Each row is a point. Each copy is the shape, with its points in the same order, stretched, turned, moved and blurred by noise. Is it also mirrored, or only turned?

Shape (7 x 2):
[[ 15   8]
 [-12   9]
 [ 39  42]
 [-20 -21]
 [ -1  -5]
 [ -5 -20]
 [ 19  -5]]
Copy 1 (7 x 2):
[[-13  -7]
 [-20  12]
 [-35 -32]
 [  1  23]
 [ -6   7]
 [  4  11]
 [ -4  -9]]
Copy 1 is: mirrored
Copy 2, 7 rows:
[[  1 -12]
 [-16  18]
 [-21 -60]
 [ 11  40]
 [  6  12]
 [ 22  19]
 [ 19 -11]]
Copy 2 is: mirrored
Copy 3 (7 x 2):
[[ -9   7]
 [ 12  -5]
 [ -2  43]
 [ -3 -25]
 [-10  -8]
 [-20 -18]
 [-22   6]]
Copy 3 is: mirrored

Shape:
[[-11  -7 -11]
 [  2   4   6]
 [  3 -17  10]
 [ -1  -1  -7]
 [ -3 -23  17]
 [-15  16 -19]
 [ 16  -4   2]
 [-14 -20  25]
 [ -5  18  37]]
Copy 1:
[[  5  -4 -10]
 [ -5   7   2]
 [  9 -18   5]
 [ -6   1  -7]
 [ 19 -25  10]
 [ -6  21 -18]
 [-12  -2   5]
 [ 30 -23  15]
 [ 10  17  25]]
Copy 1 is: mirrored
Copy 2:
[[-15   2  13]
 [  2   8   5]
 [  9  -8  26]
 [ -6   0   1]
 [ 10  -6  45]
 [-24  16 -12]
 [  6  -7  -1]
 [  9   7  60]
 [ 18  36  30]]
Copy 2 is: only turned

Shape, 9 rows:
[[ 11   4  21  -2]
 [ -5  -8  22 -22]
 [  5 -11 -15   5]
 [  5   1  -5 -25]
 [ 10 -19  30 -37]
 [ 14 -19  -1  39]
 [ 23 -10  19 -15]
 [  2  -9   6 -12]
 [ -3 -21  -8  36]]
Copy 1 (9 x 4):
[[-28  -6  32 -14]
 [-35   1  43  16]
 [-22 -20 -23  -1]
 [ -9 -29  22  23]
 [-60 -23  56  28]
 [-50   3 -37 -46]
 [-49 -30  37  -3]
 [-30 -15  16  14]
 [-41  12 -45 -28]]
Copy 1 is: mirrored
Copy 2:
[[  3 -10  14   1]
 [ -4 -23   5   8]
 [ 14   8  -7  25]
 [ 11  -6 -10  -1]
 [  7 -38  12   9]
 [ 13  22  21  32]
 [ 16 -19  13  12]
 [  5 -12   4   5]
 [ -1  23  12  36]]
Copy 2 is: only turned

Shape:
[[-20   8   9   4  20 -24   3   4]
 [-16 -12   9 -12 -18 -20 -15  14]
 [-17  22  -2 -57  44  12  24   1]
 [-14  21  13 -22 -18  28  24  17]
 [ -3 -23  12  -8  38  -6 -11  23]
 [-20 -30   3   9  -5 -14   9  -1]
 [ 34 -13  12   7   1 -21  -7  15]
 [ -7  22   4  -5  -5  25 -15   2]
 [  2 -10   5   8 -17 -21  -5  20]
 [-20  15 -15   5 -19  -7  18  15]
 [-13  19 -35   6 -11  -7 -12  23]
 [-17   6   6   2 -16 -17  -1 -20]
 [-18  18 -17   7 -15 -18  -9 -23]]
Copy 1 (13 x 8):
[[-28  32   4   4  17  -3  -8   7]
 [  6   5  -6   1  -1  19 -23  10]
 [-33  12 -19  -2  -2 -50 -14   2]
 [-14 -16 -25 -23   8  -9 -17 -23]
 [-11   8   0  48  12  -3 -14   2]
 [ -5   6  32   9  15  13 -23   8]
 [ 21   8  -3  14  42  15   6   3]
 [ -8   0 -17  -5  -5   3   8 -26]
 [  9   1  -2   1  26  23  -6  10]
 [-22  -4  -5 -21  20   8  -6   8]
 [-19 -13 -17  -7   2  14  19  19]
 [ -6  25  15 -23   5  11  -3  -2]
 [-12  24  11 -30  -1  11  13   6]]
Copy 1 is: only turned
Copy 2 (13 x 8):
[[ -2  12  10 -18 -11   7  35 -17]
 [-16 -15  -2 -22 -35  23  -3   3]
 [ 54  13  -7 -18  14  17  52  25]
 [ 29 -60 -16  10  17   5  15   3]
 [ 28  38  30 -12 -35 -10  20  16]
 [  4   9 -12 -17 -32  -6   2 -23]
 [ -4  25  20  -8   8  -5 -22  12]
 [-17 -31 -12  12  -1  -2  16  13]
 [-13  -8   8  -4 -13  11 -11  -7]
 [ -1 -33 -12  16   5  20  13 -21]
 [-25 -17  -1  31  -9  28  13  -3]
 [-29 -11 -27 -23  -6  10   9 -17]
 [-48  -4 -32  -8  -2  20  12 -17]]
Copy 2 is: only turned
Copy 3 (13 x 8):
[[ 27 -23 -20 -12  -8  17 -25   9]
 [ 23   9 -25  11  19  -8  -2  23]
 [ 21  19  -3 -34 -36  33 -29 -21]
 [ -7  18   6 -27 -36 -14   2  17]
 [ 27  -7 -24   0   9  54  -2   3]
 [ 37 -15 -33 -19  21   2  -4  -2]
 [-13 -18  -9  19  26  14  -7  -7]
 [  1   3  15   8 -28  -3  12   7]
 [  6  -8 -13   7  24  -7  -7  18]
 [ 16  -5   3 -26   4 -28 -18  16]
 [ 19   1  23   1  19 -24 -17  17]
 [ 20 -12 -17  -1  -5 -19 -11  -5]
 [ 25 -12   0   4   4 -31 -18  -9]]
Copy 3 is: mirrored
Copy 4:
[[-18 -19 -13  -1 -23   3 -24 -22]
 [-28  10 -12   4 -18  -1  18  -1]
 [ 11 -27  55  33 -50  19  11 -19]
 [ -5   4  23  23  -4 -25  39 -44]
 [-48 -12  19  -1 -17  34 -27  26]
 [-23 -12 -20  10  13  35  -7 -11]
 [-21  41  -2 -18   7  11 -20  12]
 [  7  -4  27  -8  -2 -40  15  -4]
 [-28  26 -24   3  -2  -4  -6  -2]
 [  5   8 -27  37 -11 -20  -3 -38]
 [ 11  12 -20  41 -27 -40 -17   3]
 [ 11 -10 -16 -10   4 -12  14 -26]
 [ 31  -8 -22   0  -7 -30  -1 -19]]
Copy 4 is: only turned
